Each row of a before or after table is a point. The points were changed in one or more steps. Then noise was added and the rows were shuffled. The steps act on columns, c1 being the first. Name the steps. A step turns or swaps two columns, mirrors them in a line or flattens them onto one, adds a multiple of one to another, or multiplies or shifts one. Angles are multiples of 10 degrees, from the lower column toward the higher: turns from -170 to 170, lines from 10 to 170 but not 90. Use the fewest steps. Two steps may share a column if one is a turn and the other turns, adds or multiplies; they go together, in the order done. Otherwise the lowest column goes first.
(in the rows, 128 means zero)

Before, 11 rows:
[[109 100]
 [150 139]
 [ 98 138]
 [159 160]
 [101  96]
 [ 68  70]
 [ 85  98]
 [130 125]
 [154 120]
 [110 125]
 [126  69]]
After, 11 rows:
[[100 119]
 [146 131]
 [156  93]
 [126  74]
 [183  69]
 [148 100]
 [ 93 160]
 [103 139]
 [174 100]
 [157 142]
 [124 127]]
Steps: multiply c1 by -1

Before:
[[ 77  91  60 169]
 [147 141 129 177]
 [ 73 156 125 134]
 [121 113 149 139]
 [140 109  91  95]
 [123 160 144 176]
 [113  94 132 161]
 [130 116 109 108]
 [153  91  60 129]
 [111 155 122 139]
 [140 106 139 168]
 [ 92 114 100  86]
 [ 73 169 124 172]]
After (13 x 4):
[[137 185 120 134]
 [ 90  90 164 149]
 [108 125 144 156]
 [ 58 128 144 171]
 [104 102 159  94]
 [ 88 155 145 165]
 [115 132 167 112]
 [145 121  79  88]
 [161 145 111 114]
 [ 94 131 152  91]
 [104  81 149 124]
 [144 143 127 120]
 [ 64 152  80  98]]
Steps: turn c1 and c4 by 50 degrees; turn c2 and c4 by 110 degrees; shift c3 by 20

Before, 10 rows:
[[171 128 110 166 119 114  96 131 124]
 [177 166  96 107 156 115 127 140 131]
 [167 175 112  48  93 107 142 170 132]
 [139 137 161  83 145 103 130  91 144]
 [ 84 145 146 116 116 113  91  95 114]
 [184 116 133 104 181 150 117 155 146]
 [138 136  84  98 112 156 127 129 196]
 [131 158 153 102 158  82 128 142 160]
 [106 108 126 154 108 130 142 100  95]
 [134 121  99  81 120  90 132 127 124]]
After (10 x 9):
[[167 112 107 133 123 116  86 135 152]
 [169 183 111  87  76 106 200 173 120]
 [174 245  95 119 129 117 147 145 125]
 [104  53 127 130 119 134  99 101  97]
 [138 127  86 147 106 155 181 126 177]
 [127 228 149 132 139  82 167 137 150]
 [185 167 131 120 179 152 149 159 149]
 [ 85 155 148  95 101 114 117  96 147]
 [135 103  97  99 127  90 164 130 124]
 [133 170 158 108 141 103 168  88 136]]
Steps: turn c2 and c5 by -30 degrees; multiply c2 by 2.5; turn c7 and c9 by -50 degrees; turn c4 and c7 by -50 degrees

Before:
[[140 143 123 140 143 128  89  79 118 131 146  95 137 179]
 [112 108 113 106 188  97 110 157 120 141 138 133 118 115]
 [129 131 126 125 113 160 114 134  85 171  94 143 105 101]
 [ 76 111 128 151 173 152  88  77 109 136 132 139 166 123]
 [188  98  97 146 188  93 129 124 108 118 136 173 106 174]
 [ 92  74 121 116 118 160  61 184  91 120 132 110 152 115]
 [131 160 100 122 141 162 116 114 119 147 129 163 158 103]
 [183 169 216 167 118 189 104 168  92 108 136 119 145 122]
 [103 120 121 140 151 194  95 110  94 111 178 145  91  85]
 [142 153 152 117 116 169 112 141  97 184 156 185 128 119]
 [195 137 177  96 131 101 114  91 137 137 107 142 147 143]
 [138 131 168  90 146 121  96 138 110  76  92 163  68 186]
 [152 127  97 131 105  65 120 149  76 143 129 164 109 123]
 [143 101 152 149 145 118 152 116 175 121 144 125 179 192]]
After:
[[140 152  97 103 158 199  99 122 118 130 143 154 128 129]
 [158 141  97 119 110  55 144 137  74 129 138 178 116 133]
 [127 139 123  95 118 190 151 129  86 125 115 133 101 126]
 [102  96 117 117  92 169  86 164  83 130 133  99  75 112]
 [152 153 151 121 133 227 123 141  98 143 168 170 114 117]
 [113  74 115 111 159  80 130 144 104 131 145 146 102 109]
 [191 127 174 145 127  95  99  98 147 129 110 145 118 105]
 [136  89 151 189 125 111  82 119 178 135 140 133 170 144]
 [137 129 125 183 147 115 103  98 125 137 141 100 100 146]
 [109 110 118  83 138 238 151 121  95 141 165 124  85 139]
 [192  64  99 170 155  96 146 130 119 131 131 181 126 140]
 [138 121 174 187 151 138 171 130 117 112  80 176  79  88]
 [ 80  89 126 126 147 172  77  93  98 129 129 127 105 145]
 [185 165 215 125 153 213 109 156 101 124 128 101 118 164]]
Steps: turn c1 and c9 by 10 degrees; turn c2 and c5 by 40 degrees; swap c4 and c14; turn c6 and c12 by -20 degrees; multiply c6 by 1.6; turn c7 and c13 by 70 degrees; multiply c8 by 0.7; flatten c10 and c11 onto the line at 70 degrees

Before, 12 rows:
[[127 133 168 144  77 133 103 145 147 112 143 116  92 108 166 123  95 104
  150 139]
 [154 134 141 114  78  87 120 118 152 117 153 127  87  88 176 129 138 119
  127 134]
 [128 151 104 137 142 119  95 156 146  55 136  33 106 118  87 130 110 146
  127 143]
 [115 123  95 133 134 130  96 156 154 135 137 127 130 112  97 119 103 135
  112  92]
 [ 90 125 105 100 150 157 116 152 126 190 145 114  99 125  98 122  97 112
  134 149]
 [150 135  83 168 147 109  82 143 154  91 139  16 136  96 109 116 110 172
  152 113]
 [131 127 147 128  62 114 108 164 178 106 142 110  99  87 171 160 161 134
  159 130]
 [110 114 109  98 176 168 102 162 131 149 160 140 130 139 143 109 129 119
  140 104]
 [159  86 152 119  74 119  91 135 186 122 158 116 118 116 156 158 135  96
  139 124]
 [ 92 136 116 117 131 143 147 125 125 159 185 147 104 143 115 121 123 119
  157 109]
 [111  82 160 148  89 125 111 118 113 111 156 136  88 106 177 145 134 133
  131 138]
 [121 138 152 151  87 111  91 127 144 110 129  95  80 108 165 148 160  92
  140 116]]
After:
[[111  82 109 150  67 126 112 149 176 101 156 156  89 105 177 134 124 131
  132 143]
 [153 134 248 168 159 109  83 147 111  71 139 123 136  99 110 131 125 172
  151 105]
 [122 139 151 151  63 111  92 141 122 100 128 163  82 110 167 122 131  94
  138 110]
 [ 94 136 114 117 133 141 147 181 197 176 185 110 105 143 115 126 129 118
  159  97]
 [125 135 127 145  45 134 101 145 120 104 145 169  92 110 166 140 118 106
  152 147]
 [161  86 132 120  43 118  90 198 121 118 159 156 118 115 155 142 117  96
  141 123]
 [132 128 140 128  22 114 109 156  85  96 141 151 100  85 169 132 124 134
  156 131]
 [116 123 141 133 137 132  97 138 101 138 135  98 129 113  98 136 123 134
  113  70]
 [127 151 226 140 150 118  94 130 105  12 137 138 105 117  87 139 121 146
  129 153]
 [ 91 126 149 101 165 158 117 128 129 231 146 110  99 125  98 141 120 111
  134 162]
 [110 114 124  95 205 169 102 139 137 163 161 106 129 138 143 117 138 119
  141  87]
 [155 134 124 115  48  88 120 176 150 111 154 139  90  87 174 124 131 120
  127 136]]
Steps: turn c3 and c12 by 110 degrees; multiply c5 by 1.6; add -1.5 times c11 to c8; turn c8 and c9 by -130 degrees; multiply c10 by 1.6; flatten c16 and c17 onto the line at 140 degrees; multiply c20 by 1.6

Before, 12 rows:
[[195 130 160 101 179 125 170 110 115 153 149  91 113 171  94 138  98 116
  114  90 135 138 126 160 148  98 115 135 163  93 103 149 113  90  89 106
   87 147  51 143 129 105 132 130  96  94  90 133]
 [136 122 115 120 143 119 169 121 133 117 143 119 173  61 140  63 135 139
  151 155 135 105 124 102 180 120 131  75 128 131 168 111  53 148 110  93
  155 116 172 149 127 168 108  84 130 153  96 149]
 [169 185 142 109 145 170 158 124 120 148  59 156 100 188  63 124 108 144
  131 107 143 159 105 137 157 112 132 139 139 160  99 159 143 154 101  97
   98 120  56 147 116  94 158 145 132  94  99 104]
 [102 149 121 107 173 107  75 117 104 136 138 113 170 139 124 167 133 153
  165 156 133 151 190 140  89 161 118  94 152  96 152 106 147 117 149 165
  127 174  86 169 167  62 106 171  88 110 199 109]
 [162  74 123 115 135 103 165 129 137  79 156  83 175 122 169  50 169  98
  154 123 107 155 128 102 102 136 177 101 132 129 169 119 140 136 106  57
  156 128 153 117 131 113 111  81 122 172 143 142]
 [186 156 157  97 125 154 139  93  98 169 109 118 138 160 129 132 100 148
  106 151 126 114 135 118 102  88  92 129 139 103 109 137  98 142  88  98
   96 117  82 129 113  88 157 116 106 104 131 101]
 [124 110  79  84 189 125 165  95 146 122 149 108 142  84 188 105 171 107
  136 172 123  90 131 103 153 153 154 104 150 110 156  69 117 160 126 112
  160 110 178 123 116 169 136 100 124 193 126 111]
 [142  85  99  74 152 106 125 117 115  99 139 120 129 121 146  78 149 133
  173 148 140  69 137 113 136 143 100  77 116  97 160 113 138 169 113 119
  133 156 162 119 104 149 120  37 115 179 118 147]
 [146  89  88 107 134 122 182  89 125  67 176 119 163  92 161  91 174 142
  131 140 129 104 168 143 116 110 156 104 118 118 143  69 123 161 179  82
  153 125 162 166 122 144 136 106 127 148  96 140]
 [184 141 127 134 115 162 163 119 102 182 107 148 139 170  92 130 120 117
  106 132 142 110 128 163 168 106 114 106 153 142 116 148 149 147  51 126
   93 154  36 103 102  75 169 155 123  84 115 141]
 [ 84 129 152 103 139 125  75 151 113 167 156 106 146 169  88 179  98 146
  194 181 115 130 154 133 149 121 137 133 141  48 155  95 110 128 148 122
   84 170 102 159  81  86  88 199  80 114 196 117]
 [202 140 184 131  98 133 156 103  74 153 108 121  69 197  99 140 122 160
  119 116 150 144 145 157 148 140  80 116 180 137 128 138 137 116  71 109
  101 114  57 102 125  99 155 163 111 108  96 104]]
After (12 x 48):
[[115  87 106  76 123 102 122 116 111  98 135 116 130 118 151  77 141 127
  177 146 140  64 143 117 142 142 162  83 119  92 156 169 135 168 115 123
  126 155 165 121 104 153 120  39 119 177 115 150]
 [116 128 164  94  92 129 172 112 122 151 148  91 110 171  91 141  92 117
  113  88 140 140 125 160 152  97 170 138 165  92 106 222 195  90  89 111
   88 146  57 142 128 101 133 133  94  95  95 137]
 [103  72 121 113  96 100 167 129 131  77 147  75 177 122 171  50 170  98
  158 125 106 162 130 106 108 145  99 102 130 126 170  74 161 138  98  58
  156 132 149 116 125 114  98  90 117 174 148 149]
 [159 125 153 102 113 125  67 150 103 164 147 112 146 167  87 180 100 150
  193 180 117 127 150 142 153 121 123 130 139  46 159  94  90 129 140 118
   91 173 101 160  82  88  89 200  84 114 193 117]
 [ 82 142 128 126 151 164 164 122 118 186 126 146 145 175  87 130 119 119
  106 135 141 112 131 158 165 101 129 104 155 138 123 150 175 152  47 130
   95 150  39 106 104  73 188 152 121  81 114 142]
 [126  86  84 109 100 115 182  90 135  73 176 123 171  90 158  89 175 144
  139 139 126 105 164 145 116 112 111 105 120 121 144  44 147 158 181  81
  157 124 168 164 118 146 121 110 123 144  94 139]
 [133 154 155  97 162 157 138  92 119 165 122 116 137 165 125 130  95 145
  111 161 126 114 131 118 105  94 154 132 133 102 107 174 195 140  87  98
   96 114  77 130 113  91 169 113 110 104 140  97]
 [135 113  84  83  67 119 165  95 149 121 150 108 139  89 184 104 171 106
  135 175 124  92 131 100 156 153 149 101 147 113 157 100 132 165 121 113
  157 107 176 126 115 165 123  99 122 191 127 108]
 [101 192 138 109 112 169 160 127 135 149  73 155 102 187  59 122 101 142
  130 112 140 162 107 139 152 110 134 139 142 155  97 169 162 151 105  97
  109 109  57 152 121  95 178 151 132  86  97 107]
 [201 120 117 116 115 115 170 121 123 113 134 114 172  59 139  63 134 143
  150 157 133  98 124 103 179 122 131  78 124 133 168 122 168 154 110  91
  148 110 174 144 124 167 106  89 135 148  92 146]
 [ 94 142 183 130 182 131 162  97  82 151 121 121  70 198  97 137 114 165
  114 116 145 146 142 164 147 135 149 110 182 138 131 163 200 118  65 107
  102 109  52 102 126  97 174 163 115 113  99 109]
 [117 150 121 110  97 110  66 120  95 132 138 110 169 144 124 173 136 155
  162 156 129 153 194 136  93 158 160  94 152  96 152 154  96 113 144 165
  130 172  84 167 169  59 117 165  86 108 199 110]]
Steps: turn c1 and c33 by 110 degrees; turn c5 and c27 by 140 degrees; add 1.5 times c27 to c32; turn c9 and c43 by -20 degrees; turn c11 and c43 by -20 degrees
